Rows are points. The last column is the point's height on a tilted bowl or saddle (a function of degree 2), plus a little noise. Along how many of its main directions does it bend up, bend down or stay straight?
In the rows, zero is written as 128.

Points:
[[144 178  93]
 [ 78 127 188]
 [172 163  96]
 [158  97 138]
 [124  92  89]
 [144 149 126]
 [147  79 101]
 [129  93  95]
 [169 127 147]
 [ 86 115 148]]
Directions: 1 up, 1 down, 0 straight

Points (27 x 5):
[[101 121 135  98 118]
 [108 106 100 148 115]
 [130 130 163 151 120]
 [124 174 106 148 159]
 [197 124 135 127  98]
 [135 130 156 166 112]
 [154 124 118  97 123]
 [151  85  95 130 154]
 [ 79 164 114 183 103]
 [120  71  95  42  61]
 [149 106 104 123 138]
 [151  99 137 118 130]
 [179 183 135 112 141]
 [129 159 128 158 131]
 [123 132 151 111 124]
 [105 134 121 177 109]
 [142 177 103 145 171]
 [117  27 113 137 229]
 [ 98 142 113 128 122]
 [120 164 118 107 150]
 [116 144 205 198 100]
 [146  81 101  59 100]
 [138 118 105 141 133]
 [160 174 160 120 112]
 [ 73 137  80 131  72]
 [153  80 149 130 150]
 [ 80 127 141 149 127]]
Directions: 2 up, 2 down, 0 straight

Points:
[[ 90 109 227 118 145 158 117]
 [ 66 166  74 131 162 105 129]
 [124 154 165 143 128 156 105]
 [ 89 145 152 125 124 157 130]
 [133 105 142 132 187 161  75]
 [ 64 138 102 168 120  81  74]
 [ 77  97 134  96 123  50  30]
 [112 138 100 165 112  76  97]
 [107 117 125 120 116 104 103]
 [ 92 110 190 104 142 147 111]
 [ 88 127 136 138 113  83  95]
 [142 175 108  86 140 156 147]
 [129 178  86 138 178  93 162]
 [111  94  88 120 105 153 150]
 [127 169 104 151 135 192 124]
 [ 83 124 127 107 135 115 111]
 [ 93 157  79  96 104  89  99]
 [188 147 126 139 130 135 132]
 [120 114 113 107 114 104 107]
 [157 103 112 119 120 169 136]
 [180 115 114  84 118 169 142]
 [ 71 105 132  83 175 155 150]
 [134 123 112 107 152 136 119]
 [102 153 114 127 125  81 100]
 [ 74  63 107 151  85 121 135]
 [117 114 175 138 163 151  96]
 [154 153  89 107 143  91 146]
 [121 135 121 126  89  87 102]
 [147 157 114 117 137  94 127]
 [ 78  94 109 160 146 167 100]
 [102  99 113 116 125 132 122]
 [141  56 131 143 168  92  87]
 [110  96 117 183 108  87 100]
 [129 130 154 113 112 124  97]
 [169 100 112 113 130  91 134]
 [124 163 156 110 129  36  67]
 [182 105 112 169 104 107 169]
 [147  49 119 169 138  90 113]
 [ 80 158 185 147 113 109 147]
 [131  77 139 143 115  89 121]
 [143 153 117 148 111 159 126]
 [ 96 147  60 115 102  84  89]
 [128 139 190 155  42 135 128]
 [100 122  95 164  82  82  92]
 [149 123 205 158 148 181  47]
 [159 141 155 157 161 109 117]]
Directions: 3 up, 2 down, 1 straight
